Each row of a before or after table is a point. One or more steps were done to the points. Then noise was added and the rows were shuffled. The steps act on columns, c1 being the first. What was done? A step turns or swaps two columns, mirrors them in a line or flattens them onto one, adds a multiple of one to another, or multiplies or shifts one. Angles are multiples of 10 degrees, from the lower column toward the higher: turns from -170 to 170, lines from 10 to 170 but not 90. Use the fewest steps. Two steps may share a column if one is a turn and the other turns, adds or multiplies; they go together, in the order done. Otherwise the lowest column goes first.

Before (8 x 3):
[[  5  57  -6]
 [ 12  35 -34]
 [ 22 -21   6]
 [  7   8  15]
 [  8  51 -34]
 [-53   9   5]
 [  3  21 -30]
 [ 28 -14  20]]
After (8 x 3):
[[  1 -30  17]
 [ 27   5 -19]
 [  8  15   5]
 [  8 -31  52]
 [ 15 -33  39]
 [ 10 -14  57]
 [-73  12   6]
 [ 40  27 -15]]
Steps: multiply c1 by 1.3; swap c2 and c3

Before (9 x 4):
[[-27  19  26 -19]
 [ 48   1 -26  10]
 [ 35  22  25 -18]
 [ 26  16  16 -12]
 [ 31  37  35  11]
 [-29  12 -32 -11]
 [ 14 -31  -2   0]
 [-15  14 -31 -18]
 [-28 -51 -29  60]]
After (9 x 4):
[[-21   1  30 -19]
 [-15  28 -49  10]
 [-16  10 -26 -14]
 [-22   7  48 -15]
 [-14  12 -48 -25]
 [-43 -32 -22  18]
 [  9 -27 -10  -2]
 [ 27 -38  40  79]
 [ 13  34   0 -28]]
Steps: turn c1 and c3 by -130 degrees; turn c1 and c2 by 40 degrees; multiply c4 by 1.3

Before (10 x 6):
[[ 13  -8 -60  -4  30   4]
 [-35   7 -39 -38  25  24]
 [-12 -32   3 -42  31  30]
 [ 12   7   8 -21   9 -55]
 [ -5 -59  19  22  -1 -30]
 [ -7 -57 -33  16 -32   1]
 [ 10 -56 -43   5  13  17]
 [ 14 -24 -18 -24 -30  -5]
 [ 11   9  20 -28 -26  24]
 [ 26  14  -9 -39 -31  -7]]
After (10 x 6):
[[  7   8  11  29 -36  -4]
 [ -8 -32  35  41  -3  42]
 [  8 -55  13  -5  -6  21]
 [ 10   9   1  20  48 -29]
 [ 11 -24   6  22 -16 -27]
 [ -5 -57  23 -17 -22 -23]
 [ -4 -59  79 -23  22 -20]
 [  9  -9 -52   3  16  24]
 [-25   7 -46  38  -2  35]
 [ 17  15 -24  39 -15 -29]]
Steps: multiply c1 by 0.7; add -1 times c2 to c3; multiply c4 by -1; turn c5 and c6 by 50 degrees

Before (11 x 8):
[[-41   9 -18 -25  14   3   4 -19]
 [-10   8  64 -12 -51 -15 -17  20]
 [ -8 -36  13 -34   4 -45 -18  34]
 [-31 -21  -2   4 -21 -29 -21 -14]
 [ 35 -25  29   6   6 -32  -5 -35]
 [-53 -21  54  46 -27  12 -12   7]
 [ 21  12  37  -4 -22   0  15  10]
 [-11  -9   0 -50 -44 -44  -3  -5]
 [ 22 -35  43  15 -20  33  51 -39]
 [ 23  18  19  27 -51  28  -5  -9]
 [ 31  -9  -3 -16  17  29 -38 -32]]
After (11 x 8):
[[ 22 -11  38  15 -37  47  -9  51]
 [-12  20   9 -50 -40  14  -4 -41]
 [ 20  23  47  -5 -10   7  16   2]
 [-38   0 -21 -25  16  13 -10   9]
 [-11  40  84 -12 -33 -21   9 -23]
 [ 32 -17 -14 -17   6 -27 -47  20]
 [ -6 -28   0 -33 -19 -14  23 -52]
 [-52   2  55  47 -35 -19   2   7]
 [ 24  47  44  29 -27 -10 -10  26]
 [-32  -2  -1   5 -30   1 -22 -32]
 [ 36 -23  17   7 -10  21 -33 -27]]
Steps: turn c2 and c5 by 40 degrees; add 0.5 times c2 to c3; turn c7 and c8 by -60 degrees; turn c6 and c8 by 110 degrees

Before (13 x 9):
[[  4  24  19   1 -20  18 -23 -17   0]
 [-44 -18   7 -19  -9 -38 -16 -16   9]
 [ 22  62  -3 -13 -14  49  35  -1  10]
 [ 17  38   9 -15  14   2  21 -20  18]
 [-46  15 -90  30  10 -43  30   8  -7]
 [-16 -39 -24  -7 -32 -51 -12 -50  -7]
 [-25 -26 -66  19  -5  -8  22  54  40]
 [ -5  -5 -51 -31   0  -4   8  30   6]
 [-12  -1 -47  -6 -20 -35 -11  37  17]
 [ 23 -14  24  -8   9  20 -13  -4   0]
 [-13 -15 -12 -13  -5 -28 -48 -59  29]
 [-22 -31  -3  -1 -32 -61 -10 -51  29]
 [ 46  41  13  -3   9   2  -6  10  -6]]
After (13 x 9):
[[ 22 -13 -11  11   5  21  29  11   4]
 [-12 -15  41  28  57 -13  31  13 -20]
 [-45 -20   6  28  20 -33  16  -3  -3]
 [-16 -37  24   7  59 -47  -7 -16  10]
 [-22 -31   9   8  59 -59   1 -10 -27]
 [ 22  59 -21  20   3  41 -26 -17  -4]
 [ 17  38 -19  25  15  -4 -14  24 -11]
 [  3  21   2   0  24  23  31 -11   2]
 [ -8  -5  31  44 -27  -3 -40 -13   7]
 [ -9  -1  41  12 -25 -32 -23 -32 -11]
 [-24 -23  37 -11 -47 -11 -58 -22 -48]
 [-46  13  50 -40 -13 -52 -83   7  -8]
 [ 49  39  -7   6 -10   2  10   6   5]]
Steps: add -0.3 times c7 to c6; turn c3 and c7 by 140 degrees; multiply c4 by 1.3; turn c4 and c9 by -160 degrees; turn c5 and c8 by 110 degrees
